Rows are points. Each table stands for the endless flat space through its points: a line for two points, a plane for three, and so on. Write the one point that lies in both, or say that there is none.

First, 2 rows:
[[-12.9  17.0  -1.9 -11.4]
 [-11.0  20.3  -5.8  -8.0]]
Second:
[[-21.4  19.7  -7.6 -15.4]
 [-19.2  17.7  -4.4 -15.2]
 [-17.3  17.7  -7.4 -18.7]]
They share: [-14.8  13.7   2.0 -14.8]

First, 3 rows:
[[  7.3   1.9  12.2   7.0 -13.6  14.7]
 [ -3.8  -7.1  20.9   6.4 -21.7   9.6]
 [ 19.0   6.9   5.9   8.0  -9.0  20.8]]
Second:
[[ -7.3  -0.3  -4.9  12.5 -31.0  13.9]
 [ 14.9  14.2  16.2   3.1  -2.6  10.1]
 [ 10.1  -8.1   3.2   8.9  -7.0  19.0]
 [ 21.5 -14.2  12.2   9.5   3.8  24.9]]
They share: no point

First:
[[  5.2  24.1   9.8  17.0  17.9  -5.3  -0.4   5.6   5.3]
 [ -3.6   9.2  19.9  -1.0   2.1 -10.5 -21.2 -10.4  -5.2]
 [ 20.6  -6.2  22.9   9.7   1.9 -16.7 -19.2 -20.7 -14.1]
 [ -4.7  24.5  11.2   4.5   8.9  -4.3 -13.6  -1.3   2.2]
 [ -7.4  16.3  16.2  -3.4   4.6  -9.2 -21.1 -11.8  -0.4]]
Second, 3 rows:
[[-12.3  15.4  21.6  12.2  31.0  -8.7 -14.3 -11.3 -12.1]
 [  5.7   9.2  14.2   3.4   9.4 -17.5 -17.7 -14.1   1.7]
 [ 18.7  10.9  11.6   7.2  -4.0 -11.2  -9.3  -4.8   5.4]]
They share: [  6.3  12.7  15.6   9.2  10.0 -10.2 -11.3  -7.4  -1.6]

First, 4 rows:
[[-11.4 -18.1   2.0  11.4  -0.7 -11.9   7.3  -9.1 -11.5  -5.7 -25.1  14.8]
 [-21.9 -11.4  12.5 -14.2  -8.4  20.1 -17.0   0.4 -18.5   9.6  14.2 -11.3]
 [-29.2 -18.5  15.8   5.4   6.3  -9.5 -11.8 -18.9   4.0  -8.7 -18.2  16.8]
 [-13.0 -21.8   0.8   5.6  -5.1   3.4   0.4   8.6 -20.8   8.2  -3.6  -6.7]]
Second, 5 rows:
[[ -4.2  -6.5  11.0  15.3  -8.7 -14.2 -13.6  18.1  -1.2  -0.7 -33.5  -3.5]
 [-15.2 -10.3  13.0   9.7 -23.3  -2.4  14.6 -17.5 -18.6   0.9 -15.5  13.9]
 [-12.9 -12.4   6.6   6.4  -5.6  -5.4  -1.8  -3.0 -13.3   0.8 -16.6   9.0]
 [-19.2 -15.6   5.7 -18.6  15.4  11.2  -9.3 -16.1 -15.3 -11.4   9.9   8.4]
 [-11.7 -11.0  -6.0   2.3   2.8  -6.7   3.9  -7.9 -31.7  10.3  -6.5  30.0]]
They share: [-16.6 -16.0   6.8   2.8  -2.3  -1.8  -2.3  -7.4 -11.9  -1.4 -12.3   7.1]

First, 3 rows:
[[ -9.1 -22.5   1.5   7.6 -10.5   9.8   7.1 -14.3  -3.4  18.7  -9.2 -17.2
   -7.8  -4.0  -8.0   8.5 -11.3  18.6]
 [-12.1  -3.9  -4.9  11.2 -14.1  -5.3   8.9  -1.7   1.3  17.5 -11.7 -19.7
   -2.1  -6.6  -6.6  -3.1  -4.4   4.9]
 [-12.7 -18.9  -3.3   3.6 -18.5   2.0   0.3 -19.5  -9.2  24.3 -12.6 -24.6
   -2.0  -2.8  -8.4   8.5  -7.1  19.2]]
Second, 5 rows:
[[ -6.7 -27.5  -4.0  18.5 -33.4   9.1  17.8   6.5 -20.2  26.8 -16.1 -26.1
   -0.1 -30.8 -25.4  12.5 -23.0  -4.5]
 [-22.3  -0.2 -15.1   7.4  -4.9 -13.8  30.0   0.1   8.1   8.5   8.4 -34.6
    0.9   3.0  13.1  -1.3  17.8  27.5]
 [ -9.5 -28.7 -16.4   7.3  -2.9 -11.7   7.9  -7.9  -6.2  28.3 -11.7 -27.4
  -12.0   9.4  -9.8 -14.5  -5.7  16.5]
 [ -8.8 -10.7 -12.4  10.4 -17.0  -2.6  24.1  -4.5  -7.7  21.4  -1.4 -26.1
    0.7 -13.9  -6.1   0.7  -2.3  12.5]
 [-24.1  -8.0  -3.1  11.3 -10.9  -1.7  22.6   3.5   7.7   6.4  -0.8 -28.2
    1.1  -8.0   5.8  10.1   5.5  16.5]]
They share: no point

First (5 x 20):
[[ -0.3   2.8 -10.7 -35.9 -14.1  14.4 -20.5 -26.7 -12.6   4.5   0.6  -3.1
    2.4   0.1  -2.2  18.0   3.2  10.8  -5.5   1.6]
 [-23.0 -15.4 -10.9 -25.7   0.8  -5.0 -16.2 -28.0   9.5  26.6  -5.4   2.6
  -14.3  25.7  27.9  11.6  19.8  36.3 -10.4   2.4]
 [-14.6   0.2  -5.9 -11.2   4.6   1.0 -19.6 -12.1  -3.3  29.4  -3.3 -21.8
  -17.9  18.4   6.0  -7.6   9.9  23.4  10.2  -3.7]
 [-19.1  -2.2   7.1 -15.6   3.1  -9.4 -18.3 -29.4  -5.7  24.4  -0.4   0.1
  -20.2  14.1  15.7   5.8  19.3  27.9   5.2  11.5]
 [-29.2 -13.8 -12.1 -19.7   5.4 -16.2 -25.2 -23.4   3.9  43.8 -10.8 -18.0
  -18.5  16.3  20.9  -2.4   9.4  38.9   2.8   3.6]]
Second, 6 rows:
[[ -4.2  -5.0   1.3 -21.9 -13.5  -6.8 -15.0 -15.6 -18.0   9.5   5.0 -12.8
  -12.6  -1.7   3.6  10.5   6.3  13.5   5.2   0.3]
 [ -7.3   0.0 -13.9  -9.3 -20.4  -6.7  -5.9 -13.6 -40.5  14.5  19.9 -26.5
  -14.1  12.8  17.8   1.6  20.2   9.9   3.4  -7.4]
 [-10.3   0.9  -7.4 -25.5 -13.0 -10.1 -29.8 -13.9 -10.3   6.2  -3.4  -4.2
  -12.9   1.6   8.6  12.0   3.5  18.3  -8.6  13.6]
 [-15.2  -0.7 -18.8 -25.6  -3.3  -7.4 -26.1 -20.7 -18.0  15.2  -1.3  -7.5
   -2.6   8.2  11.8   7.2  12.0  19.7  -7.6   8.7]
 [-21.5  -9.5  -6.8 -33.1  -3.1  -7.6 -38.7 -30.1   0.3  13.0 -14.9   7.0
   -4.3  -7.3  -4.7  10.8   0.4  21.5 -11.8  21.9]
 [-24.6 -18.8   2.9  -6.6 -25.3   1.8 -15.3 -37.9 -26.7  20.4  10.5 -15.6
  -20.9  -4.4 -12.9  -6.1  13.1   6.1   3.0   4.5]]
They share: no point

First (2 x 24):
[[ 12.7  -1.5  -1.0   8.7   0.5 -12.0 -12.8  15.3 -15.8  13.4  12.0  -2.1
   13.1  15.2  -2.7  14.7   3.0   8.8 -10.3 -14.7  -9.3   8.1   5.5  16.2]
 [ 14.7   5.1   2.2   7.3   1.3  -7.4 -19.0  19.1 -15.2  18.0   9.2  -6.3
    5.3  19.2   0.3   7.7   4.2   4.2 -14.5 -15.9 -11.5   7.9  -2.1  10.2]]
Second, 3 rows:
[[ 15.1   4.6  -1.8   9.8  -6.6  -2.3 -17.3  34.9 -13.1   5.2   7.6 -16.1
   -2.7  18.2 -10.5  12.5   2.3   4.8  -5.0  -8.3 -11.3   5.9   8.8  14.1]
 [ 16.0   5.8  -1.8   9.1  -9.8   1.7 -17.9  42.6 -11.7   0.9   5.2 -20.8
   -7.3  18.9 -14.9  12.7   2.9   3.1  -1.1  -3.6 -11.5   4.7  13.8  13.5]
 [ 10.1  16.6  14.2  30.3  15.4 -10.8 -15.3  17.4   1.4  23.2   9.6   0.9
   14.3  28.7  10.5   1.5   2.3   8.3 -10.5 -29.8  -1.8   0.9   3.8  25.1]]
They share: no point

First, 3 rows:
[[ -9.2  11.6 -19.4   2.7   2.0  16.2 -10.2   3.6 -10.0  25.1  10.1   3.9
    0.7  -5.7   2.3 -15.9 -25.2   2.7  -1.5  -8.1  -1.8   3.3  14.8  -5.1]
 [ -1.5   9.4  -3.6   9.6  10.0   7.3  -1.2   3.1 -10.8  18.4  -3.2  13.1
  -14.1  -7.5  -9.8  -1.1  -8.7   9.7  14.5 -19.7 -18.5 -10.3  10.0   0.6]
 [-18.0  22.6 -10.0  27.9  27.2  -1.0 -15.4 -16.4 -17.8   1.3 -26.9  28.7
  -23.7  12.5   4.5   1.9   3.4  -5.5   4.9 -12.3 -12.0 -12.7   7.6  22.7]]
Second (7 x 24):
[[-16.1  -3.3 -17.2  20.3   0.6   1.5 -53.5 -18.4 -12.7  32.6 -33.3  18.9
   -8.4 -22.5 -20.5 -10.2  25.1  -7.1 -13.6  -1.2 -18.3 -14.5  15.3  30.6]
 [-23.2  27.1 -10.5  15.7  20.0  19.8 -17.8  -6.4 -10.3  -3.6   7.2   7.2
  -12.4  -1.5  23.2   2.6 -16.5 -20.8  14.4 -11.0  -8.5   8.1  19.6  11.7]
 [-19.6  18.1 -10.0  22.8   9.0   8.2 -50.2 -21.0  -6.0   5.9 -11.1   4.0
  -17.1 -19.9   0.5  -6.2  14.9 -25.3   4.8 -14.2 -12.1  -6.7  13.0  17.1]
 [  6.7  27.0   4.8  35.1  10.6 -12.7 -16.7  -5.5 -22.3  11.5  -0.6  13.1
   -3.9   5.5  23.3 -17.3   9.0  -1.4   1.8 -23.2  -6.5 -15.8   7.0   7.3]
 [ 25.1  37.0   5.3  36.0  26.0 -24.5  -1.7   2.5 -30.8   9.6   0.3  11.2
   -1.7  12.8  13.2 -29.3   0.8   0.5   6.7 -28.6  -4.5 -12.0   3.2   2.8]
 [-31.4  17.4 -25.8  10.6  23.6  25.2 -13.4  -3.3  -5.4  12.8  -9.6   8.0
  -10.6   1.3   5.9   6.7 -22.2 -10.2  10.6 -16.8 -19.3  15.4  30.1  21.2]
 [-27.8  -6.8 -23.8   6.0   6.8  20.6 -18.4  -0.7 -18.6  33.0 -20.8  31.9
    0.5  -4.0  -0.7   4.7 -11.0   5.0 -11.5  15.8 -16.9   2.0  26.9  32.7]]
They share: [-13.6  17.1 -14.7  15.3  14.6   7.6 -12.8  -6.4 -13.9  13.2  -8.4  16.3
 -11.5   3.4   3.4  -7.0 -10.9  -1.4   1.7 -10.2  -6.9  -4.7  11.2   8.8]

First:
[[ 16.7 -14.9  -7.3   2.8  -2.0  -2.5 -10.6  -7.6 -18.6  16.2  22.4  21.6
  -12.9 -13.6  19.1  -2.2  13.1  -4.1   0.7   6.0   9.6  19.5 -20.1 -21.0]
 [  6.8  -5.3  -4.0   9.4 -13.7  -5.5 -21.7  -2.5 -20.7  24.9  26.0  24.3
  -24.9  -3.4  16.1  -2.8   2.6   5.2   9.4   3.3  18.6  14.4 -13.8  -8.1]
 [ -4.4   3.1  -2.4   6.6  -9.7  11.7 -14.9 -11.3  -3.5  15.7  15.6  15.5
  -16.9   4.6  -1.5  12.4  -7.8  22.4  19.0  12.5  23.0  -1.2  -1.4   1.5]]
Second (7 x 24):
[[ 10.1 -12.6  -8.6   7.9   1.8  24.1  -5.1 -22.4 -22.0  20.8  25.7  -4.9
   -7.8  -2.5   8.0  -1.7  12.4   3.7   3.8 -14.3  -3.4  -0.3 -29.4 -31.9]
 [ -1.9  23.0   0.8   5.4   2.3  25.2   3.3 -36.1   2.3  22.6  17.5  29.8
  -27.2  -6.0  -5.2  -3.7  -4.3   6.9  -2.0   7.6 -30.0  -2.6 -20.4 -32.1]
 [ 14.6 -16.1 -11.2  -2.2  11.5  26.4  -2.7 -16.8 -12.8   7.5  21.3   3.5
    4.6  -5.5  13.0  22.9   8.1  10.4   3.1   6.3  20.7  -3.5 -13.2 -22.7]
 [  8.7 -21.2 -18.9   9.6  14.9  20.5 -17.7   4.6   1.9  20.1  14.3   6.5
   -6.7  10.0  40.5  14.9  15.3 -11.7   2.0  -4.1  24.4  24.8 -24.6  -0.3]
 [  3.4 -14.1  -8.7  -3.5  -8.8 -10.3 -30.1   2.7 -12.4 -15.8  28.5  14.2
   10.7 -12.7  22.5  23.4 -10.4   0.8  11.4  10.1  38.2  22.5  10.7  -1.7]
 [  2.0   8.9 -15.0  12.8   7.9  35.1 -20.1  -8.5  -3.7   6.9  27.5  15.4
   -6.8   1.0  32.2  15.6  -8.5 -11.2   0.2 -12.1  -1.8  13.4 -20.5 -20.3]
 [  9.8 -19.5 -16.9  12.7   4.8  21.5 -20.1  -2.9 -17.2  16.4  25.5  -6.2
   -3.1   4.1  31.3   5.0  11.6  -9.8   5.6 -20.9  12.6  17.3 -28.9 -15.9]]
They share: no point
